Every row gives one point. Each copy is the shape, with its points in the same order, stretched, turned, moved and blurred by noise. Some copies are also mirrored. Which?

Shape (8 x 2):
[[ 16  15]
 [ 45  39]
 [-59  -5]
 [-20  28]
 [-31  -6]
 [ -1 -27]
 [-11  -2]
 [  3  24]]
Copy 1 (8 x 2):
[[ 36  10]
 [ 78  12]
 [-44  42]
 [  1  46]
 [-24  21]
 [ -1  -9]
 [ -1  15]
 [ 32  26]]
Copy 1 is: only turned
Copy 2 (8 x 2):
[[ 27  16]
 [ 38  61]
 [-38 -38]
 [-13   9]
 [ -7 -29]
 [ 43 -28]
 [ 13  -9]
 [ 13  18]]
Copy 2 is: only turned
Copy 3 (8 x 2):
[[ 11  24]
 [ 30  47]
 [-53 -17]
 [-34  25]
 [-30 -11]
 [  7 -25]
 [ -9  -4]
 [ -3  20]]
Copy 3 is: only turned

Shape:
[[-45  57 -29]
 [ 13  -9   1]
 [-13  -5 -27]
 [ 13 -29  49]
 [-41  -6  32]
 [-12  22 -35]
 [ 28  48  -9]]
Copy 1:
[[ 20  14 -56]
 [-13 -19   7]
 [-26 -21 -22]
 [-32  12  32]
 [-35  43 -10]
 [ 11 -21 -38]
 [ 48  -7   7]]
Copy 1 is: only turned
Copy 2 (7 x 3):
[[-16  20  53]
 [ 17 -10 -19]
 [ -8 -20   2]
 [ 22  15 -67]
 [-25  43 -21]
 [  3 -19  20]
 [ 55  -2  19]]
Copy 2 is: mirrored

Shape, 12 rows:
[[ -4  43   8   8 -39  27]
 [  3   5 -10 -26  49  16]
 [ 27 -16  16  -9   2  20]
 [-15  17  10 -48  27  32]
 [  5  50 -10  -6  15  32]
 [  4  -8 -13 -14 -18  28]
 [-21 -32 -27  43  22  -4]
 [ 51  56   8 -37  36 -22]
 [-24  16  29 -16  54   6]
 [  5 -13 -19  23  14  25]
 [-29 -35  20   5 -31  44]
 [-20  12 -42  46  -1 -30]]
Copy 1, 12 rows:
[[ -4  36 -18 -15  -6  51]
 [-44 -22  52  15 -18  -9]
 [ 17 -41  11   4  -9  31]
 [-55  -5  44 -33 -19  16]
 [-26  24  36   6 -21  29]
 [-11 -17 -12   0 -41  12]
 [-18 -31 -37  76   4  -2]
 [  6  12  77 -16  17 -14]
 [-49  -9  56  -6  30  27]
 [-10 -27   3  51 -16  12]
 [-15 -32 -57  -7 -25  64]
 [-17  10 -46  59  21 -10]]
Copy 1 is: mirrored
Copy 2 (12 x 6):
[[-41   6 -39  21   2  14]
 [ 28  -8  43  -3  16  17]
 [ 22 -35 -13 -18  22  -4]
 [-13   3  35 -26  35  24]
 [  0  19   2  27  18  29]
 [  2  -5 -20 -21 -12  15]
 [ 27 -56  18  21 -54  26]
 [ 17  25  26  31  62 -37]
 [-18 -27  62   7  44  22]
 [ 34 -29  -6   8 -16  28]
 [-33 -54 -26 -36 -23  33]
 [  0 -21  11  57 -60   3]]
Copy 2 is: mirrored
Copy 3 (12 x 6):
[[-11  76   3  16 -15   9]
 [ 15   5 -12 -46  30   7]
 [-10   7 -19 -28 -14  16]
 [ 23  37  18 -48   6  26]
 [ -2  58 -11 -23  26   3]
 [ 23  38 -24  -8 -14   6]
 [ 12 -16 -41  32  34   6]
 [-25  22  19 -71  20 -38]
 [ -7   3  32 -34  30  33]
 [  3   8 -48   3  22  13]
 [ 13  31 -13  20 -32  53]
 [ 10  20 -22  52  34 -33]]
Copy 3 is: mirrored

Shape (13 x 8):
[[ 67  48  19  42   5 -32   9  22]
 [-19 -42 -15   4   0 -20 -16  -6]
 [ 22  -3  49 -55 -32   5  40   4]
 [-30   8 -13 -22  31  -9   0 -13]
 [-10 -11  18 -12   9  16 -16  21]
 [-28 -12 -21  -7  -4  -7  23  42]
 [-18 -23 -37 -16 -23  21 -16  -6]
 [-21 -22  -6   8   0   1  35 -17]
 [  7 -20 -12   9  20  32  16   4]
 [ 46  53  12  51 -14 -39  -3   5]
 [ 42  79  -5  60  -4 -18  -2  -2]
 [-11 -41 -29  -7  27  -5  -5  -6]
 [ 83  68 -21  27   1 -41   8  11]]
Copy 1:
[[ 42  62 -41 -34  47  11  -4  15]
 [ -1 -40 -18  12  -7 -41  -1 -11]
 [ 51   7  62 -52   7 -38 -12 -27]
 [-24 -36  19 -18  10   1   4   9]
 [ 29 -28   9 -26 -15 -10  -9  23]
 [ 14 -33 -12 -28  -9 -29  43  -4]
 [  1 -25  -3  -3 -39 -14   5 -31]
 [ 11 -21  19  19   5 -25  25 -14]
 [ 36 -23   5  11  -2  16  10  -9]
 [ 18  66 -44 -23  33  -2  -3  17]
 [  7  78 -39 -16  26  33   6  26]
 [  0 -55 -11  12   4 -10   4 -19]
 [ 14  71 -57 -45  51  31  -2 -19]]
Copy 1 is: only turned
Copy 2:
[[ 27  78   1  30  18  27  47   4]
 [-10 -24  -2  26  27 -29 -10  10]
 [ 26 -21  22  -6 -21  16  72 -14]
 [ 12 -13  23 -25  38  -8 -21  -5]
 [  8 -21   6   2   9  39   0  10]
 [ 33  -7 -10   7   0   1 -29 -32]
 [-17 -14 -18 -18  -7  -8 -26  10]
 [-17 -19   3   1  27 -22   8 -40]
 [ -2 -14 -30  -8  32  17   5 -15]
 [ -2  82  12  26   6  13  31  -1]
 [ -7 103   9  -5  16  26  10 -12]
 [  3 -29 -16   2  43 -22 -11   8]
 [ 38 102 -18   5  16   9  40   7]]
Copy 2 is: mirrored
Copy 3 (13 x 8):
[[ 64   9  57   2  37 -51   1  17]
 [-19 -39 -21 -49  -6 -16  -3  -5]
 [ 53 -49  26 -26 -27  51   3 -33]
 [-33  -1  19 -39 -25   8 -38 -29]
 [ -4 -47  18 -29  -7  15 -29   6]
 [-16  -6 -12 -44  -9  37  -1  23]
 [-13 -26 -43 -19 -25  13 -35   1]
 [-15 -14 -21 -20   9  23   6 -25]
 [ -3 -26 -12 -24  28  21 -29 -11]
 [ 50  16  42  22  24 -67  10  21]
 [ 37  43  41  48  26 -64 -14  16]
 [-23 -31 -18 -61   4  -2 -27 -19]
 [ 77  45  48  -4  22 -64 -22   8]]
Copy 3 is: only turned

Shape, 12 rows:
[[ -7  10  -7 -12  12  45  -5 -22  -4]
 [-19 -31   7   7  -1  31  20 -38 -18]
 [ 23   0 -24  10  12  -5  -7  -2   1]
 [  2 -30   4 -27 -19  16 -36 -39 -15]
 [  3  41   4 -18  21 -75  54   3   5]
 [ 10  -5  13  20 -35  20  -9  -2   4]
 [-20   9 -10  21   7  -2 -32 -17 -24]
 [-32  31  14 -20  30 -57  14  44  25]
 [-10  -5 -18 -18 -19  19   6   6 -46]
 [  4  41  41   0  29 -43   6  20 -19]
 [ 27  27  23 -23  42 -39  27  28   4]
 [ 15  89  24 -20  13 -58  16  17  23]]
Copy 1:
[[-18  -4  41  12  30  22 -11 -48 -12]
 [-54 -15  30  39   5   0  -5 -52   9]
 [  7   5 -21 -14  30  -5 -16 -23  11]
 [ -7  22  38  17 -26 -10 -14 -78  16]
 [-10  48 -44   9  25 -25  45  52   6]
 [-20   5  27   1   9 -19 -59 -19  20]
 [-14  14   4  14   9 -10 -24 -49 -28]
 [ 29   7 -22  20  35 -49  14  59 -20]
 [-17 -18   9   8 -24  19 -11 -16 -11]
 [-11  29  -3 -26  13 -51  22  25 -28]
 [  8  14 -14 -35  32 -42  36  32   4]
 [ 11  70  -4 -25  44 -26  12  64 -22]]
Copy 1 is: mirrored
Copy 2, 12 rows:
[[-19  17   2  24   9  24 -17 -37   7]
 [-16   2 -13  26 -14  19  31 -39 -15]
 [ -1  11  16  10   1 -34  11 -27  24]
 [-31 -18   8  -7 -22 -11 -15 -71 -37]
 [-26  39  86   6 -19 -14  63  35  27]
 [  7 -17 -11 -23 -19   9   4 -22   7]
 [ -4  19   7 -10  23 -27   5 -24 -24]
 [-25  32  54   6 -14 -22  10  81  -8]
 [ 13  42   5   5 -43  -3  -1 -31 -18]
 [ 14  24  76   2  13   4  32  38 -16]
 [  1  21  78  34  -8  -2  27  34  16]
 [-19  32 102 -25   8  14  17  41  38]]
Copy 2 is: mirrored
Copy 3 (12 x 9):
[[   8   14  -16    3   33   24  -19   -4  -31]
 [  14   17  -23    8   47   21   38  -13  -25]
 [  26   10  -13   19  -10    4  -11   -9   -7]
 [  51   14  -15   -5   64   33   15    5    2]
 [  27    9   39   11  -23  -45  -10 -103    0]
 [  -7   21   -2   21   23   41    5    2    5]
 [  20    6  -41   29   25  -19   -5   -5   10]
 [ -16  -10   34   -7  -14  -63  -20  -48   32]
 [  18   53  -34  -12   21    8   10   -3   -8]
 [  -2   28   40   53   13  -54  -22  -31   -1]
 [  11   18   58   21   -9  -43  -21  -43  -16]
 [   2   20   54   35   -6  -35  -69  -82   14]]
Copy 3 is: mirrored
Copy 4:
[[ 21  -9 -19 -23   6  -4 -18  -1 -47]
 [ 13 -51 -12  -8  36  -3  -4 -22 -32]
 [ -1  33  -3  18  13  -5 -10   2  -4]
 [ 12 -17   5  31  32 -14 -60   1 -64]
 [-79  13  24 -38  -7 -62  34   6  29]
 [ 20 -16  22  26  18  38 -20   9 -12]
 [ 36  -1  26  24   2 -38  12  10 -19]
 [-46  -2 -18 -12 -47 -63  24  53  41]
 [ -3 -14 -12  30 -17  12  -9 -12 -35]
 [-24   2  39  -7 -19 -34  49  64  -8]
 [-51  23   2 -19  -2 -30  14  54  -2]
 [-51  43  44 -51 -40 -42  13  54  18]]
Copy 4 is: mirrored

Shape, 15 rows:
[[-28  -3  16  16 -25  27  51  12  17  50 -21]
 [-13  21 -42 -17 -50 -42  23  46 -31  11 -14]
 [-44  15 -31 -75 -35 -46  46 -15 -17  45 -26]
 [-17  18 -31  -5 -33  32 -38 -10 -36   7   3]
 [-34 -33  -2  -4   4  -2  14 -21 -41   8  41]
 [ 16  11 -30 -23  29 -26   8 -29  29 -28 -20]
 [ 28 -50  19 -38  11 -32  -1 -24  -8   2   6]
 [  9  28 -35 -54  21  22  15  -6 -24 -13 -36]
 [ 13 -23  49 -23  -2 -44  39 -32   1 -29  10]
 [ -1 -17 -22 -12  11  25 -36  32  -8  45 -35]
 [ 12 -37  38 -59  -5  28  10 -18  15   2  41]
 [  0  33  41 -10  -2   9  12  29  29  31   6]
 [-10  20  48  -8 -49  19 -32  41  35 -28  -9]
 [  3 -30  31  15  17  -7 -25 -27 -31 -14  13]
 [-44 -20  19   1 -18 -13 -26  51 -12   0   6]]
Copy 1 (15 x 11):
[[-37 -38  29  18  -2  13  47 -26  -5  -8  13]
 [ -1 -54 -52  55   4 -17 -47 -31 -57 -27 -21]
 [  2 -10 -94  53 -19   3  -8 -75 -19 -11  27]
 [-14   7 -33  32  22  50 -34  40  -9 -36 -13]
 [-20 -13 -20 -12  49  29 -43 -37  34 -27  37]
 [ 74   4 -27  12   1 -22  -9   0  21  44 -10]
 [ 32 -15 -28 -33 -32  17 -38 -50  50  11   9]
 [ 67  27 -26  -6   2  23 -23   7 -51  11  -8]
 [ 43  -3  -8 -10 -18 -27 -18 -63  60 -25  12]
 [-29 -15 -13 -19 -17  42 -11  14 -38  37 -27]
 [ 29  -6 -20 -49 -27  22   1 -12  45 -26  61]
 [-22   2  22   4 -41 -29  12   9 -21   5  34]
 [ -4   4 -13   4 -27 -38  20  43  -8 -55 -31]
 [ -8  15   9 -26   9  21 -46 -14  48  -9 -13]
 [-49 -17 -32 -16  19 -22 -24 -12 -16 -29 -20]]
Copy 1 is: only turned
Copy 2 (15 x 11):
[[ 30 -12  67  27  28  -8   5  13  15  29 -33]
 [ 69  47 -11  11 -16 -14  -9  17   8 -29 -30]
 [ 81  31   5 -42  41   3  26  10  36 -15   1]
 [ 38  36  14   6  -4  21  76 -10 -21 -22   5]
 [ 32 -24   0  -2  42 -24  40 -30 -26 -21  -7]
 [-32  15 -26 -29   0  -7  14  28   5 -21  17]
 [ 10 -31   6 -46 -14 -22  18 -17   1 -32  13]
 [ 14  21   7 -22  10  17  51  47  -3 -51  11]
 [-21 -14  17 -32  18 -36  -6 -28  22 -37 -10]
 [ 48 -18  21  -1 -33  34  26  21 -27  -2   0]
 [ 15 -32  53   1  15  -9  41 -27  21 -37  44]
 [  6  12  73  26   5   5 -27  -8   4  -5  16]
 [  0  17  49  46 -31  40  -5 -35  30 -28   4]
 [-11 -23   9 -22   2  -8  29 -36 -32 -23 -10]
 [ 46 -21   4  29  -6  22 -17 -37 -10 -22 -18]]
Copy 2 is: mirrored
Copy 3 (15 x 11):
[[-24 -24 -21 -19 -25  49  20  28 -58  22 -50]
 [ 17 -23 -21 -23 -21 -37   2 -54 -46 -12 -29]
 [  5 -60  -7 -33  -8   4  61 -84 -13  33 -14]
 [-14  11   7 -22  53  12 -38 -40 -14   1   0]
 [-27   2  25 -10 -14  12 -13 -17  -4  30  39]
 [ 53 -27  32  -8  10   0  41  17  28  -5 -17]
 [ 25 -14  47  38 -20  14   9 -11  15  33  -3]
 [ 58  -1  23 -19  47  13  57 -29 -30  13 -11]
 [ 33   4  34  -5 -63  31  34  -8  22   2 -17]
 [-20 -17  20  42  46  -7  -7   4 -44  14 -30]
 [ 24  -7  16  42  -5  78   8 -12   0  17  27]
 [  0  10 -41  22 -18  33  35  14 -16 -16 -38]
 [  0  13  -2  14  -3  38 -23  -5 -12 -86 -47]
 [-15  30  50  11 -11   8 -19   3  18   9  -2]
 [-47  -2  21  24 -15 -15 -25 -18 -23 -51 -10]]
Copy 3 is: mirrored
Copy 4:
[[ 33   4   9   5   7 -30  39  10  43  50   9]
 [ 45 -19 -40  24  19 -71  53 -25 -21 -24  -6]
 [ 49  -8 -93 -26  26 -35  66  19   5  -2  11]
 [ 32 -33 -27   2   3  -8 -21 -12  -8 -10 -62]
 [ -4 -32  -4  12   0  24  37  15 -30  21 -24]
 [  0  14 -28  -2   2   1 -16  23  -8 -58  19]
 [ 22   5  -9  -7  18   6 -10  53 -59  -4  18]
 [ 32  -4 -22 -28  49   0   3  12   2 -68 -19]
 [ -2   2  13 -35 -18  -9  24  39 -53   4  37]
 [ 35   9 -20  33  63 -12 -33   8   7   0 -23]
 [ 23 -50   6 -24  18   4 -17  72 -19  12  21]
 [ 20 -24   6  -8  28 -29  -9 -12  18  29  52]
 [  0 -29  10 -11   5 -82 -49   5   0  15   3]
 [-12   3  22  -2  -3  21 -22   9 -54  16 -19]
 [-16 -21  -7  32  32 -53  -2  -6 -20  29 -13]]
Copy 4 is: mirrored

Shape:
[[ 31 -30  22 -21  49   9  41  29 -20  35  67   2]
 [-15 -15   6 -25 -31 -21  23  13   0  22  19  89]
 [ 24 -15  18  34  13  11  23  29   8 -11  -6 -28]
 [-10 -20 -19 -10 -21  -6  26 -35 -37  32 -20 -33]
 [ 28 -27 -12 -32 -20 -26 -85 -25 -28  -2 -13 -34]
 [ -4 -22  27   2 -30 -32  38 -32   1  -4  16 -29]
 [ -7  32   6  -4  13   3 -77 -13   3  47 -17  14]
 [-51 -14  14  45 -24 -34  28  30  -8  -8  34   0]
 [ 33   5  16 -27 -15  -8  26  15 -29  19 -19 -26]
 [ -2 -27 -21  21  -1   5 -18 -17   0 -12 -18 -19]
 [ 26  -9  17  72 -30 -29  15   8 -15  32  -9 -30]
 [ 32  20 -43 -26  85 -24 -13   5  -6   4 -20  10]
 [ 30   9 -47  17 -24 -27   5  16   2  -5  57 -34]
 [-44 -13  24 -16 -15 -12  36  26 -14   3 -24  16]
 [ 17 -17  17 -28 -18 -30  -8 -40   8  67 -19 -28]
 [ 28 -24 -55 -11 -11 -33  14  25   5  11   4 -36]]
Copy 1, 16 rows:
[[-16 -13 -26 -60  11 -87 -23  -5  27  33  19 -16]
 [-16  11 -14 -35 -56 -19   0 -21 -42 -32  17  36]
 [  0  -7   7  -1 -10 -18 -15  50  46  17  16 -12]
 [-12 -15  62 -13  19 -13  33  39 -15  -6  12 -36]
 [ 17 -58  52  -1  -1  12  -9  -4 -22  28  28 -87]
 [ 20  16  43   9   9 -26  14  14  25 -24  21 -38]
 [-42 -22  17 -10 -38  28  30 -31 -22  55   9 -32]
 [-44   6  34  17   3 -10 -29   6  12 -34  33  24]
 [ 14   3  28 -40   5 -12 -13  49   6   7   1 -51]
 [ -7 -46  26  21 -10   6  20  28   5   6  24 -12]
 [-16  16  82  27 -18 -35 -33  56  30  33   8 -17]
 [-25 -60 -57  -8  10  -7   6  -3  -9  23 -56 -10]
 [ -3  -9   0  37  30 -26 -29  36 -22  33  39 -26]
 [-32   2  19 -36 -21  10   8  12   3 -55   7   0]
 [ -4  15  45 -10 -24 -32  31  17  -7  17   6 -93]
 [-16 -22  -7  16  18 -32 -22  65 -28  -4  15 -53]]
Copy 1 is: only turned
Copy 2:
[[ 14 -48  17 -62 -17  29  24  23 -37  12  39  20]
 [ 16   4  42  -4 -44  44  16  22 -49  30  -6 -59]
 [ -2 -54 -27   0   0   4  34   3   6  -5  12   3]
 [ 20 -46 -27 -22 -33 -13 -18 -32 -27 -15 -40 -39]
 [ 56 -48 -20  21 -26 -16 -65  21  24   3 -35   7]
 [ 10 -67  14  -7 -31   6  13 -19  11 -19 -12 -34]
 [ 15  -4  -3  -4  26  13 -47  -3  42  49 -44  26]
 [-29 -26 -12   3 -56  44  20 -14   6 -29 -18 -10]
 [ 43 -49  -2  -5   1   4  18 -12 -26  -7 -24  -1]
 [  4 -34 -37  10 -18 -18 -12  -1  15  -1 -10 -23]
 [ -5 -89 -42  19  -3  34  -2 -29  13  15 -34   9]
 [ 12  -6  15  15 -12 -55 -15   4 -50  23  29  27]
 [ 38 -49 -22   1 -69   6  20 -20  17  21  15  33]
 [-12  -9  10  -4 -19  11  29   4 -37 -39 -34 -48]
 [ 29 -69  15 -35  -2 -12 -10  -5  19  39 -52 -14]
 [ 28 -44  -8  -3 -67 -35  35  11 -26  18  -6   2]]
Copy 2 is: mirrored
Copy 3:
[[ 75   1 -23 -17  22   0 -15  51 -15  -8  57  -3]
 [ 14 -32 -19 -13 -18 -90 -19 -13 -52 -33  32  11]
 [ 36  11 -28 -25   8  43  17  31  -9   7 -14 -17]
 [ 49  -7 -12   2  -1  52 -42 -38   5  16   4   4]
 [  1  16  10  15 -28  22 -81  -4  64  20 -11 -42]
 [ 38   5 -40 -25  -2  48 -15 -25  -8 -57  -2 -27]
 [-46  22  33  25  -8   6 -62  16   2  12 -10  10]
 [  3  -8 -39  14 -25  33  30   4 -41 -32  29 -20]
 [ 73   9  -8 -27 -11  21 -34  -2 -21  13 -22 -16]
 [-18   4 -10   6   7  47  -4 -10  33   9  -6 -13]
 [ 25   3 -67  24  -7  63 -20  31  -5 -17 -36  -7]
 [  6  46  17  27  58  -4 -14   1  12  29  -3  -2]
 [ 16  63 -35  12 -29  34   6  -5  19  -7  18   6]
 [ 33 -38  -6 -28  -9  -1   4 -28 -64  -8  -1 -30]
 [ 19 -11 -31 -13  16  23 -88 -20  -1 -10  -5  -1]
 [ 33  29 -54 -14  -3  20 -19 -25   6  39  15 -18]]
Copy 3 is: mirrored
